Every row gives one point. The last column is the point's height on a tilted bowl or saddle (a function of degree 2), plus a little noise. Count its main directions that bend up, bend down and stay straight.
In the rows, 128 means zero.

Points (11 x 3):
[[179 169  91]
 [123 139  96]
 [123 109  96]
 [100 131  91]
 [103  34  91]
 [127 128  97]
 [152 167  97]
 [ 62  98  73]
 [119 133  95]
 [160 140  95]
 [245 122  55]]
Directions: 0 up, 1 down, 1 straight

Points (18 x 4):
[[118 143 149 110]
 [171  67  97  94]
 [112 173 113  96]
 [101  47 132  93]
 [208 129 117  80]
 [139 180 127  84]
 [101 118 147 122]
 [145 157 144  90]
 [ 26 122 116  92]
 [115 187  95  92]
 [153 137 100 112]
 [ 69 120  69  79]
 [144  91 160 103]
 [190 116 160  61]
 [115  17 143  72]
 [126 215 137  52]
 [ 89  94  92  94]
 [117  52 155 105]]
Directions: 1 up, 2 down, 0 straight

Points (15 x 4):
[[132  72  90 105]
 [148 138 124 150]
 [167 147 146 154]
 [148 153  77 160]
 [144 173  86 204]
 [ 94 109  86 104]
 [167 161  47 183]
 [121  50 142 186]
 [127 153 122 161]
 [199 198 209 107]
 [109 170  86 188]
 [127 128  81 111]
 [ 90 102 160 161]
 [ 90 130  96 137]
 [107  17  97 186]]
Directions: 2 up, 1 down, 0 straight

Points (23 x 5):
[[ 83 110 177 120 155]
 [156 186 200 128 201]
 [165 145  84 132 128]
 [104 119 122  92 138]
 [134 164 111 138 133]
 [123 196 130 171 158]
 [101 119  80 115 126]
 [116 121 101 170  98]
 [119 194 138  69 216]
 [ 61   7 102  82 209]
 [169  51 146 167 221]
 [170  85 169 128 145]
 [113 149 192  49  99]
 [176 125 123 102 137]
 [ 87 122 136 153 139]
 [163 160 116 129 140]
 [ 52  87  71 117 114]
 [127 106 123 101 135]
 [121 100  72 166  86]
 [115 169  88 163  88]
 [159 166  94 103 162]
 [139  64 131 131 166]
 [138 133 147 150 148]]
Directions: 2 up, 1 down, 1 straight

Points (47 x 7):
[[ 87 138  69 170  92 131  77]
 [210  68 156 189  97 183 105]
 [ 46 115 133 171 130 126  77]
 [188 102 109 131 144  96 117]
 [ 88 106 138 178 122 191  93]
 [ 78 134 162 158 172  75  89]
 [145 112 121 102  82 111 125]
 [106 182 145  94 155 167  95]
 [157 145 114 132 196  95 109]
 [ 93 133 142 135  78 175 108]
 [ 92 121  91 131 191 172  85]
 [132 193 107  95  77  81 112]
 [128 160 207 138 141 117 102]
 [120 141 112 150  92 120 109]
 [ 83 161  96  28 106 170  96]
 [ 88 148 140 176 148 102  94]
 [ 74 126 184  85 233 157   7]
 [185 135 169  79 143  87 142]
 [183 189 141 138  94  96 115]
 [131 191 109 121 105 138 119]
 [202  17 142 183 119 155 104]
 [137  62  95 121 155 129 130]
 [ 59  80 132 100  55 103  82]
 [134 113 168 101 183 137 109]
 [ 70 212 188  63 137  43 110]
 [137 115 243  95 111 121 135]
 [201 139  57 174 137 109  83]
 [131 139  80 121 138 141 119]
 [149 148  85  95  82 195 126]
 [177 164 104 117 153 192 126]
 [201 121 127  98  64 147 129]
 [178 110 115 141 118 110 117]
 [107 170 101 127  76 169 103]
 [218 151 163 172 168 144  70]
 [111  85 154 111 230  79  94]
 [100  79 134 172 118  95 110]
 [151 114 104  91 177 145 134]
 [100  80 166 106 107 167 127]
 [165 132 140 162  90  74 102]
 [ 57 101  82  20 111  41  78]
 [130 113 136  91 128 105 138]
 [118 161  71 176 154 107  97]
 [166  63  32 117  91 102  62]
 [149 109 176 131 107 179 133]
 [106 112 134 119  34 187 107]
 [ 82  74  90  18 166 143 115]
 [140 182 164 129 136 158 111]]
Directions: 0 up, 2 down, 4 straight
